Each point is reached from the start by the listed moves, each made once or not at all, plus a little noise. Say if it took an odd or an even number of moves. Then give how often each move was made.

Moves:
(1): 0.37 0.02
(2): 0.08 0.20
Start: 0.07 0.07
Points:
0.42 0.09 -> odd (1, 0)
0.52 0.29 -> even (1, 1)

Moves:
(1): 0.25 -0.03 0.32 0.12
(2): 0.16 0.23 0.02 -0.20
(3): -0.13 -0.07 0.18 -0.23
(4): -0.16 0.37 0.25 0.37
Start: -0.26 -0.20 -0.12 0.04
Points:
-0.30 0.06 0.65 0.31 -> odd (1, 0, 1, 1)
-0.38 -0.27 0.05 -0.19 -> odd (0, 0, 1, 0)
-0.42 0.16 0.15 0.41 -> odd (0, 0, 0, 1)
0.03 -0.07 0.40 -0.28 -> odd (1, 1, 1, 0)
-0.15 0.29 0.66 0.10 -> even (1, 1, 1, 1)

Moves:
(1): -0.22 -0.01 -0.05 0.02 -0.50 0.06 -0.25 0.14 -0.04
(2): -0.07 0.26 -0.19 -0.07 0.18 -0.01 -0.19 0.10 -0.12
(3): -0.33 -0.27 0.14 -0.16 -0.27 0.37 0.10 0.08 0.00
(4): 0.40 -0.09 -0.05 -0.09 0.23 -0.05 0.07 0.11 -0.08
(5): -0.05 -0.23 0.07 0.18 -0.23 0.02 0.05 0.40 -0.07
(6): -0.16 -0.16 -0.13 0.16 0.20 0.18 -0.03 -0.19 -0.25
(7): 0.33 -0.19 -0.36 -0.02 -0.15 0.12 0.25 0.10 -0.18
(8): -0.33 -0.37 0.00 -0.23 -0.11 -0.36 -0.02 0.15 -0.02
Start: 0.05 0.11 0.09 0.16 0.00 0.15 0.17 0.20 0.13
Points:
-0.40 -0.37 -0.65 0.04 -0.40 0.12 -0.05 0.50 -0.49 -> odd (1, 1, 0, 0, 0, 1, 1, 1)
0.17 -0.60 -0.48 0.17 -0.05 0.75 0.43 0.80 -0.60 -> even (0, 1, 1, 1, 1, 1, 1, 0)
-0.31 -0.45 0.15 0.12 -0.35 -0.20 0.20 0.74 0.06 -> even (0, 0, 0, 0, 1, 0, 0, 1)
-0.20 -0.02 -0.18 0.43 0.16 0.34 -0.03 0.49 -0.31 -> odd (0, 1, 0, 0, 1, 1, 0, 0)
